Each row of a before or after table is a point. One or more steps were done to the points. Then noise was added and the rows were shuffled. The steps act on columns, c1 being the first. What was done? A step turns or swaps two columns, mirrors them in a line or flattens them onto one, adds a multiple of one to another, or multiplies or shifts one. Angles are multiples of 10 degrees, from the lower column toward the higher: turns from -170 to 170, lines from 10 to 170 but not 90. Use the fewest steps. Two steps may share a column if one is a turn and the other turns, adds or multiplies; they go together, in the order done. Otherwise the lowest column goes first.
In the rows, 128 means zero.

Before, 14 rows:
[[121 112 110]
 [123 120 136]
 [119 231  93]
 [179 162  91]
 [143 175  94]
 [115 117  91]
 [127  99 157]
 [149 140 131]
 [249 102 167]
 [173 101 100]
 [181 119  90]
 [116 172  95]
 [113  99 115]
 [131 124 107]]
After (14 x 3):
[[157 142 121]
 [133 134 137]
 [144 132 117]
 [108 128 126]
 [145 152 169]
 [ 86 101  72]
 [ 96 169  90]
 [130 128 111]
 [ 70 133  82]
 [ 71  41  62]
 [136 122  92]
 [ 48 226 180]
 [113 181 107]
 [113  83  84]]
Steps: add -0.3 times c2 to c3; turn c1 and c2 by 140 degrees

Before:
[[101 200 165 189]
 [124 153 151 163]
 [123  83  96 125]
 [130 103 142 101]
 [ 94  87 135 100]
 [122  80  93 104]
 [ 52 108 163 174]
 [160 102 206 146]]
After:
[[118 176 153 159]
 [130  49  90 103]
 [136 112 147 103]
 [119  55  88 125]
 [102  95 135  95]
 [ 93 236 164 186]
 [157 179 206 152]
 [ 43 145 164 158]]
Steps: turn c1 and c4 by 10 degrees; add 1 times c3 to c2

Before, 11 rows:
[[118 115 128 137 178 142]
 [146 112 109  89 127 175]
 [118 108 132 155 149 138]
 [120 133 139  88 109 119]
 [131 104 133 142 185 133]
 [131 126 142 139 192 127]
 [163  94 115  89 112 141]
 [156 121 147 102 119 147]
 [140 134 138 106 113 131]
 [116 102 167  86 114 132]
 [126 103 105  84  96 117]]
After, 11 rows:
[[164  90 139 141 174 141]
 [161 115  93 136 166 154]
 [128 160 141  88 126 166]
 [147 139 112 159 151 151]
 [108 165 136  85 117  87]
 [156 113 123 142 181 141]
 [115 140  10  90 143 206]
 [ 92 151  90  90 155 141]
 [110 129 124 100 120 144]
 [126 137 154  85 111 114]
 [ 95 133  94 101 136 177]]
Steps: turn c1 and c5 by -150 degrees; turn c2 and c5 by -140 degrees; multiply c6 by 3; turn c3 and c6 by 50 degrees

Before, 12 rows:
[[179  85 129 125 121  77 141  68 155]
 [ 73 124 152  53 171 177 114 189 162]
 [138  97  78 143 169  62 175 131  73]
 [132 135 166 133  93  84 161  65  69]
 [139  82  53  73  77  98 155 126 131]
 [116 197 130  72 128  71 120  71  66]
 [ 71 108 140 140 163  60 124 155  72]
 [ 78 153  65  70  70 155  63  62 115]
 [ 67 196 133 158  81  69 129 122 108]
 [124 179 118 176 161  64 119 180 121]
 [106  82 141  65 109 166 105 166  70]
 [ 85 189  84 101  77 178 162 110 145]]
After (12 x 9):
[[ 80 113 156 139 142 158 126  59 130]
 [118 193 142 155 160 174 127  61 126]
 [140  64  34  92 132 130 164  89 125]
 [128 141 129 134  69  64 158  85 127]
 [176  87 124 150 114  65 140  76 123]
 [ 59 211 105 141  91 117 130  70 132]
 [108  64 131  84 117 162 102 170 131]
 [ 86 172  57  79 106 112 166 179 133]
 [ 80 129  57  60 137  67  66 161 125]
 [120 180 134  54 133  73 121  74 130]
 [138  98 100 160 180 134 169  66 127]
 [ 84  98 177  51 142 179 114 169 131]]
Steps: turn c2 and c4 by -20 degrees; add -0.3 times c7 to c5; turn c3 and c5 by -40 degrees; swap c6 and c8; multiply c9 by 0
